Each point is reached from the start by the listed moves, each made 0, 1 or 2 times, or once backwards (-1), plus a little noise. Say if it took an odd or an even number of moves. Then give how often each move was made.

Moves:
(1): [-.37, .12, -.16, .26, -.11]
(2): [-.04, .07, -.38, -.07, .43]
(3): [.40, .01, -.38, .39, .10]
Start: [.13, .14, .14, .14, -.24]
Points:
[-.60, .38, -.17, .67, -.45] -> even (2, 0, 0)
[.94, -.05, .28, .32, -.46] -> odd (-1, -1, 1)
[.54, .15, -.25, .50, -.14] -> odd (0, 0, 1)
[.11, .20, -.23, .09, .19] -> odd (0, 1, 0)

Moves:
(1): [-.15, .15, .05, -.06, -.05, .05, .31, -.17, .40]
(2): [.01, .18, -.23, .13, -.02, -.04, -.17, -.14, -.04]
(3): [-.08, .06, -.12, .18, -.25, .00, .00, .05, .00]
(4): [.03, .22, .12, .03, .07, -.11, -.04, .07, .09]
(5): [.16, -.14, -.11, -.02, .09, .01, .28, -.09, -.12]
(6): [-.19, .16, -.07, -.19, -.04, .07, .03, .19, -.12]
(7): [-.14, -.03, .02, .04, .22, .00, -.07, .07, -.09]
(8): [-.10, .06, .24, .16, -.04, -.01, .10, -.17, -.13]
(9): [.04, .04, -.01, .01, .01, .30, .05, -.05, .05]
Start: [.00, -.04, .05, -.07, .07, .11, .02, -.03, -.10]
Points:
[-.35, .61, .39, .22, -.16, .71, .91, -.44, -.03] -> odd (1, 0, 1, 1, 1, 1, 0, 2, 2)
[-.13, .65, -.10, .94, -.40, -.16, -.46, -.32, -.75] -> even (-1, 2, 2, 1, 0, 0, 0, 2, 0)
[-.89, .27, .00, .16, -.38, .40, .84, -.15, -.50] -> even (1, 0, 2, -1, 1, 2, 1, 2, 0)
[.34, -.19, -.15, .64, -.04, -.07, -.11, -.40, -.67] -> even (-1, 1, 1, 0, 1, -1, 0, 1, 0)
[.31, -.39, -.69, .28, .23, .76, .15, -.21, -.86] -> odd (-1, 1, 1, -1, 2, 0, 1, 0, 2)
[.34, -.02, .33, .50, -.42, .56, .69, -.34, .08] -> even (0, -1, 2, 1, 1, -1, -1, 1, 2)
[-.77, .62, -.38, -.40, .19, .32, -.27, -.05, -.07] -> odd (1, 2, -1, -1, -1, 2, 1, 0, 0)
